Each point is reached from the start by the listed moves, each made 0, 1 or 2 times, or once backwards (-1), plus a little noise. Say if it took an odd or an even number of moves. Then give how often each move was made.

Moves:
(1): [ 11   5 -10   1  13]
(2): [26 14 35 22  3]
(3): [ 10 -37  30   7  18]
Start: [  5  -7 -11  -6  19]
Points:
[  4 -52  24   0  23] -> even (-1, 0, 1)
[  6 -85   2 -13  69] -> even (1, -1, 2)
[-10  23 -95 -29  30] -> even (2, -1, -1)

Moves:
(1): [  5   0  -2   3  12  10  25 -23   8  -3   3]
(2): [  7  11  -3 -19  15  18   6  -3   6   0  22]
(3): [ 14   0  11 -14  15   0   5  13  -5   6  15]
(4): [  6  16   9   5 -12  -6 -19  16  -5  23  -2]
(5): [  8 -16  -7  13   2   1  -5   6  -9  17  -9]
(6): [ -3   4   8   5   2  -1 -14  -2   0  -8  -6]
(7): [-28  -3   7  -5   5   8   2  -7 -19  21   5]
(8): [  6 -23  -2  11 -12  -8  -1  -4   7  13  -5]
Start: [  2   0   7   2  -4 -12  -4  -7  -3 -20 -19]
Points:
[ 29  22  27 -35  49   7  32  -3 -10 -23  15] -> even (1, 0, 2, 0, 0, 0, 0, -1)
[ 10   8  29  39 -60 -32 -95  22   8  29 -39] -> odd (-1, 1, -1, 2, 0, 2, 0, 2)
[ 28   6  36 -62  45   8 -13   7  14 -49  48] -> even (-1, 2, 2, -1, -1, 2, 0, 1)

Moves:
(1): [  0 -22  21 -24 -17  -7  13  -7   3  -9 -19  -7  -6   3]
(2): [ 3 11 -1  1 -4  2  1  0  1  6  9 -3 -8 -9]
(3): [  4  15   3 -22   8 -16  -7   4  -8  11   9  11 -17  11]
(4): [-12  -3  10   1   1 -13  -5 -12   4 -11  -5   5  -4   3]
(5): [ -1   5   1  -6   8  -3   1  10  13   1  29   3 -10   3]
(6): [ -5 -19   6  19 -12   8   7  -3   0  19   5   2   1  -9]
(7): [-20   5  17  -6  -7  -9   2   0  17  -2   4   4   7   8]
(8): [ 22 -19   0   9  -9  12  -8 -17 -19   3 -10 -27  10   4]
(9): [  6  -1   1  -9  -5 -13  -2   6  11   4   8   5   3  -4]
(10): [  7  -5  21  13   9  -3  14  -5  -9  -1 -21  -8   8  -4]
(11): [-19   1   4 -15   2  -6 -19  17   7  -3  22   9  -4 -11]
(12): [  6  -5  -3  -8  -1   4   5 -13  -2  13  12  -8   7 -13]
Start: [  3 -13  -4   1  16  13  19  -4  -2  -7  -1   1   1  -2]
Points:
[ 92  30  -8 -14  85  28 -10   0 -72  34  65 -53 -24  -6] -> even (-1, 1, 2, -1, 2, -1, -1, 2, -1, 2, 1, 1)
[-43 -28  51  12   4 -12  24  15  63  -7  70   8   2 -29] -> even (0, 1, -1, 1, 2, 1, 1, 0, 1, 1, 1, 0)
[-52 -30  33  -1 -16 -19 -24  -4  29  13  71  29 -46   8] -> even (0, 1, 1, 2, 1, 2, 1, 1, 0, -1, 1, -1)
[-67  -9   2 -71  16 -40 -30  35  43  12  95  72 -27 -26] -> even (0, -1, 1, 1, 0, 1, 0, -1, 1, -1, 2, 1)

Moves:
(1): [  3  -3  -2  -2 -10  -5  -8 -14  -9 -15  -2   0  -6  -2   1   5   1   1
  -3  17   5]
(2): [ 15  -1  -3   1   9 -16 -15  -5   0  -3   8  -1   2 -19  -2  17   2   4
   0  -4 -11]
(3): [  9   1 -15   2  -1   2   8   3   2   3   7   1   1   6  10  -8   4  -1
   6  -1   0]
(4): [  3 -15  -1  -3   6  -6   7  -4  -7   4  -3  -8   5  11   4  -6   0 -11
   2  -5  11]
(5): [ 1  1  5  2 -6  3  6  5  6  1 -1 -2  0 -1  4 -2 -6  3 -1 -2 -2]
(6): [-22  -8   5  -2  -7 -10  -3  -3   8  11  -2  -1  -4   5  -7   3   5   1
  13  -3   9]
(7): [-15  -5  13  -7  -4  18  -4   4   6   1  -5  -1   1   1   4  -3   8  -6
   9  11  -3]
(8): [ -4  -2   2  -2   6 -11 -12  -3 -10  12  11  -3  -3 -16  11   3   3   9
  -7  -4   9]
(9): [ 6 -3 12 -8 -6 -7  8 -1  0  2 -2  0  0 -6 -2  0 12  1  0  5 -4]
(10): [ -1  -9   3  -7   3 -16   6   4  -2  -4   7  -5  -3   4   1   6   5  -4
 -10 -15   0]
(11): [  2  -5   2  10  -6   4  -1  -9 -11  -8   6   4   4   0   3   1  -2  -4
  -5  -3   1]
(12): [ 3  0  0 -8 -3 -7 -1  2 -2 -4  7  0 10 10 -9  2  5 -9  2  0 -6]
(13): [ -8  -6  13   2 -12   5   8   6  -6 -14   1 -20 -10  -8  -4  -6  -3  -4
   3   0  19]
(14): [ -5   3  -6  -4   3   0   5  -4   6   2   0   0   9 -10   0  12   8  -8
   9   6  -7]
(15): [  3   8   7  -3  -2   3   2   6   1   0  -8   0  -4  -4   7  -1  -4   0
  -2 -14   7]
(16): [  7   6  -1  -2   7  -9   4  -2   7   0   5  -9   3   1  -1   8  17   4
 -10 -11  -5]
(17): [-1 -1 -2 -2 -5 -8 -4  0 -7 -1 -4 -2  2 -4 -1 -3 -1 -4 -5 -2 -9]
(18): [  3  -5  -4  -6   2   3   4   1  -5 -10  -7   0  18  10  -2   0   5   3
   8  -3   4]
(19): [-11   5   7   5  -4  -1   0  -2  -4   1   0  -1  -2  11  -1  -2   1  -8
  16  16  -6]
(20): [  7  -9  -4  15  -6  15 -11   5 -12   2  -5   3   3   9   9   1   0  -1
   0   9  10]
Start: [  5   4  -3   5  -3 -10   4   4  11   7  12   0   1   8 -11   2  16   9
   5 -11   2]
Points:
[ 13   7  62   9 -48  -8  59   9 -10 -71  11 -60 -38   7  -5   4  17 -21
 -65 -69  39] -> odd (1, -1, -1, 0, 1, -1, 0, -1, 0, 2, 2, 0, 2, 0, 2, 2, 0, -1, 0, 0)
[ -6 -29  41  20 -55 -95 -35 -13 -80 -20  29 -54 -76 -61  22  18   5   3
 -16  11  51] -> even (2, 1, 0, 0, 0, 0, -1, 2, 1, 2, 0, -1, 2, 0, 1, -1, 2, -1, 2, 1)
[  1 -17 -20   3 -55 -86 -15 -37 -32  33  67  28   8  29  -7  -9  58  26
  -6   0  -1] -> even (1, -1, 2, -1, 0, 2, -1, 2, 2, 0, 2, 2, -1, -1, -1, 0, 1, 0, 0, 0)
[  8   8  58   1 -27 -50 -33  25 -37  -3  21 -44  10   3   3  14  23  11
   0 -36  22] -> even (0, 1, -1, 0, 2, 0, 0, 2, 0, 0, 0, 2, 1, -1, 2, 1, 1, 1, 2, 1)
[-34 -64  39  -3 -70 -19 -32 -26 -48  -3  22  25  26  14  15  40  58   7
  -4  48  18] -> odd (2, -1, -1, -1, 2, 1, 1, 2, 2, 2, 2, 1, -1, 1, -1, -1, 0, 1, 0, 2)
[-83 -11   7  40 -41  48 -30  11 -12  73 -15  10 -21  53  38 -26   8 -32
  91  42  72] -> odd (0, -1, 1, 1, -1, 2, 1, 1, -1, -1, 0, 0, 0, 1, 2, -1, 0, -1, 2, 2)
